Rows are points. Each copy is the shape, with its points in the same order, stretched, turned, moved and blurred by noise. Some copies are also mirrored. Which?

Shape, 7 rows:
[[-0.10 -0.37  0.38]
 [ 0.06  0.12 -0.18]
 [-0.26 -0.25  0.12]
 [-0.16 -0.37  0.03]
 [ 0.27  0.60 -0.02]
 [-0.21 -0.28 -0.02]
 [-0.19  0.62 -0.21]]
Copy 1 (7 x 3):
[[-0.39 -0.52  0.13]
 [ 0.02  0.06  0.35]
 [-0.34 -0.19  0.03]
 [-0.21 -0.23 -0.07]
 [ 0.04  0.01  0.86]
 [-0.21 -0.12 -0.02]
 [-0.16  0.38  0.61]]
Copy 1 is: only turned
Copy 2:
[[ 0.49  0.17 -0.23]
 [-0.03 -0.17  0.04]
 [ 0.24  0.22 -0.11]
 [ 0.20  0.18 -0.24]
 [ 0.03 -0.43  0.41]
 [ 0.10  0.18 -0.17]
 [-0.18 -0.16  0.53]]
Copy 2 is: mirrored
Copy 3 (7 x 3):
[[-0.09 -0.45  0.23]
 [-0.17  0.12 -0.10]
 [-0.28 -0.24  0.14]
 [-0.28 -0.32  0.12]
 [ 0.19  0.43  0.02]
 [-0.29 -0.28  0.08]
 [-0.29  0.52  0.04]]
Copy 3 is: only turned

Shape:
[[-0.18 -0.24  0.01  0.05]
 [-0.36 -0.12  0.51 -0.06]
 [-0.60  0.30  0.01  0.30]
 [ 0.07  0.14  0.23  0.28]
 [ 0.28 -0.08  0.01 -0.69]
 [-0.28  0.05  0.25  0.07]
 [ 0.41 -0.13 -0.02  0.18]]
Copy 1, 7 rows:
[[-0.15  0.19  0.26  0.15]
 [-0.53 -0.26  0.47  0.07]
 [-0.86  0.25  0.09  0.23]
 [-0.26 -0.08 -0.22  0.33]
 [ 0.08 -0.31 -0.09 -0.64]
 [-0.51 -0.10  0.22  0.17]
 [ 0.21 -0.05 -0.30  0.23]]
Copy 1 is: mirrored
Copy 2, 7 rows:
[[ 0.06 -0.18 -0.06 -0.11]
 [-0.32 -0.32  0.29  0.09]
 [-0.12 -0.30 -0.43  0.46]
 [ 0.16  0.00  0.01  0.41]
 [-0.26  0.47  0.20 -0.37]
 [-0.19 -0.17  0.04  0.23]
 [ 0.45  0.16  0.08  0.11]]
Copy 2 is: only turned
Copy 3:
[[-0.15 -0.10  0.23  0.17]
 [-0.48  0.00  0.17 -0.04]
 [-0.04  0.31 -0.39  0.20]
 [ 0.00 -0.25 -0.22 -0.07]
 [ 0.04  0.00  0.79 -0.41]
 [-0.20  0.04 -0.01 -0.04]
 [ 0.16 -0.40  0.16 -0.04]]
Copy 3 is: mirrored
Copy 4 (7 x 4):
[[-0.02 -0.12  0.12 -0.14]
 [-0.07 -0.08  0.60  0.17]
 [-0.04  0.60  0.25 -0.20]
 [ 0.17  0.17 -0.04  0.26]
 [-0.65 -0.61 -0.05  0.28]
 [-0.06  0.15  0.31  0.07]
 [ 0.14 -0.17 -0.35  0.15]]
Copy 4 is: mirrored

Shape:
[[-0.02  0.08 -0.24  0.37 -0.52  0.10]
 [ 0.03 -0.07  0.16 -0.11  0.09  0.17]
 [-0.25  0.17  0.47 -0.20 -0.22  0.33]
 [-0.13  0.14 -0.35 -0.27  0.67 -0.18]
 [-0.25  0.46 -0.18  0.17 -0.07  0.29]
 [ 0.35 -0.06  0.08 -0.20  0.26 -0.14]
 [ 0.07 -0.10  0.06  0.00 -0.25 -0.24]
 [-0.21 -0.16 -0.06  0.08  0.12 -0.24]
 [ 0.12 -0.03  0.54  0.45  0.27 -0.44]
 [ 0.03  0.13  0.23  0.19  0.15  0.61]
 [-0.16  0.34 -0.53  0.11 -0.16  0.27]]
Copy 1 (11 x 6):
[[-0.20  0.01 -0.08  0.74  0.09  0.16]
 [-0.15 -0.01  0.09 -0.08  0.07  0.06]
 [-0.12 -0.47  0.17  0.03 -0.21  0.28]
 [ 0.46  0.35 -0.23 -0.53  0.10  0.18]
 [ 0.03 -0.12 -0.18  0.25 -0.05  0.59]
 [ 0.03  0.37  0.24 -0.20  0.07 -0.12]
 [ 0.11  0.12  0.18  0.28  0.07 -0.18]
 [ 0.28  0.12  0.01  0.07  0.31 -0.11]
 [ 0.37  0.32  0.71  0.20  0.65 -0.12]
 [-0.51 -0.15  0.10  0.06  0.17  0.45]
 [-0.07  0.03 -0.43  0.31 -0.13  0.49]]
Copy 1 is: mirrored
Copy 2, 11 rows:
[[ 0.45  0.03  0.02  0.20 -0.55  0.07]
 [-0.34  0.14  0.19  0.03  0.02  0.03]
 [-0.29  0.35  0.80  0.05 -0.25  0.07]
 [-0.32  0.40 -0.44 -0.33  0.59  0.19]
 [ 0.13  0.27  0.26 -0.02 -0.15  0.53]
 [-0.22 -0.07 -0.11  0.03  0.40 -0.11]
 [ 0.15  0.13  0.00  0.17 -0.13 -0.35]
 [-0.11  0.44 -0.29  0.18  0.00 -0.19]
 [-0.11  0.30 -0.12  0.94  0.39 -0.09]
 [-0.44  0.03  0.41  0.22 -0.07  0.57]
 [ 0.28  0.12 -0.04 -0.29 -0.26  0.45]]
Copy 2 is: only turned
Copy 3:
[[-0.46  0.14 -0.39  0.22  0.00  0.45]
 [ 0.01 -0.24 -0.01 -0.12 -0.13  0.03]
 [-0.03  0.11  0.25 -0.35 -0.45  0.11]
 [-0.28 -0.31 -0.09 -0.33  0.46 -0.27]
 [-0.39  0.16  0.23 -0.14  0.21  0.36]
 [ 0.22 -0.17 -0.28  0.01  0.00 -0.15]
 [-0.27  0.03 -0.50  0.15 -0.17 -0.01]
 [-0.46 -0.16 -0.32  0.08 -0.04 -0.20]
 [-0.02  0.10 -0.08  0.55 -0.06 -0.47]
 [ 0.18 -0.14  0.52 -0.12 -0.11  0.31]
 [-0.49  0.07 -0.07 -0.23  0.34  0.54]]
Copy 3 is: only turned
